Rows are points. Each copy is the shape, with its points in the same order, stretched, turned, moved and blurred by noise. Some copies are also mirrored. Which?
(in the rows, 128 means zero)

Shape, 8 rows:
[[119 181 107]
 [114 190  99]
 [ 98 144  66]
 [111 132 175]
 [137  88 123]
 [134  91 148]
 [115 120 176]
 [108  84 134]]
Copy 1 (8 x 3):
[[161 174 134]
 [161 196 133]
 [116 184 154]
 [160 138  78]
 [109 102 135]
 [113 102 116]
 [141 120  86]
 [104 124 103]]
Copy 1 is: mirrored
Copy 2:
[[ 64 107 118]
 [ 56  97 119]
 [103  54 126]
 [128 156  81]
 [170 137 132]
 [168 155 118]
 [140 160  87]
 [177 118 106]]
Copy 2 is: mirrored
Copy 3, 8 rows:
[[145 172  89]
 [143 178  88]
 [155 146  49]
 [147 100 166]
 [121  88 103]
 [123  76 129]
 [142  94 163]
 [141  72 111]]
Copy 3 is: mirrored
Copy 4:
[[175 129 146]
 [188 124 148]
 [190 108 100]
 [117  92 190]
 [119 111 104]
 [ 96 103 127]
 [103  92 168]
 [125  92 115]]
Copy 4 is: mirrored

Shape:
[[111  59 140 104]
 [188 120  64 173]
 [102 166 116 120]
 [171 158 156 174]
 [123 119 139 120]
 [ 82 179 126 124]
 [ 99  68 143  93]
 [ 98 147 147 140]
 [144 113  92 171]
 [127 153  85 109]]
Copy 1, 10 rows:
[[ 87  90 126 118]
 [ 74 214 124 166]
 [158 150 108  98]
 [144 185 190 134]
 [129 132 137 117]
 [173 148 114  73]
 [ 97  83 115 114]
 [145 143 141  85]
 [ 89 184 133 122]
 [131 157  91 127]]
Copy 1 is: only turned
Copy 2 (10 x 4):
[[ 65 100 154 126]
 [172  43 139 176]
 [133 122 125  93]
 [200 144 158 160]
 [118 118 150 119]
 [133 138 114  78]
 [ 57 108 151 112]
 [128 145 129 113]
 [142  73 125 163]
 [132  84 132  96]]
Copy 2 is: only turned

Shape, 12 rows:
[[105 103 150 143 197  96]
 [149 156 115 155  91 186]
 [129 166  78 131 145 126]
 [119 152 128 142 131 154]
 [151 159 160 132 100  93]
 [100 123 103 104  87 190]
 [ 97  89 122 123 200 121]
 [160  95 127 181 167 167]
 [182 164 141 150  90 109]
 [194  97 104 123 118 152]
 [158 161 138 129 159 139]
 [119 162 134 114 106 160]]
Copy 1:
[[136  78 175 156 188  95]
 [168 116  68  59 148 121]
 [106 118 146  86 161 170]
 [165 108 106 109 166 125]
 [172 162 155  97 158 100]
 [173 100  54 100  73 167]
 [127  44 156 151 153 138]
 [122  55 121  83 203  68]
 [150 166 146  55 164 101]
 [113  86 139  37 111 125]
 [174 101 167  67 180 126]
 [199 123 100  89 123 149]]
Copy 1 is: only turned
Copy 2, 12 rows:
[[135 192 130  88 148  87]
 [162 129 137 188  87 143]
 [ 96 150 101 149 113 150]
 [138 148 139 144  97 121]
 [141  79 164  73 140 110]
 [113 152 176 201 100 130]
 [113 215 123 132 149  94]
 [192 200 101 180 129 112]
 [159  74 139 106 135 127]
 [141 131 118 192 167 115]
 [123 124 105 130 117  91]
 [116 114 155 146  96 108]]
Copy 2 is: mirrored
Copy 3:
[[ 92 175 161 104 164 112]
 [153  87 140 170 115 137]
 [154 134 132  83 139 127]
 [139 124 137 155 135 136]
 [ 97 128 127 146 109 161]
 [161  97 101 130 110  67]
 [109 166 159  95 171  96]
 [117 106 199 153 142 139]
 [117 100 137 157  95 171]
 [134  96 163 122  63 124]
 [131 154 164 157 124 155]
 [140 130 117 159 115 119]]
Copy 3 is: mirrored
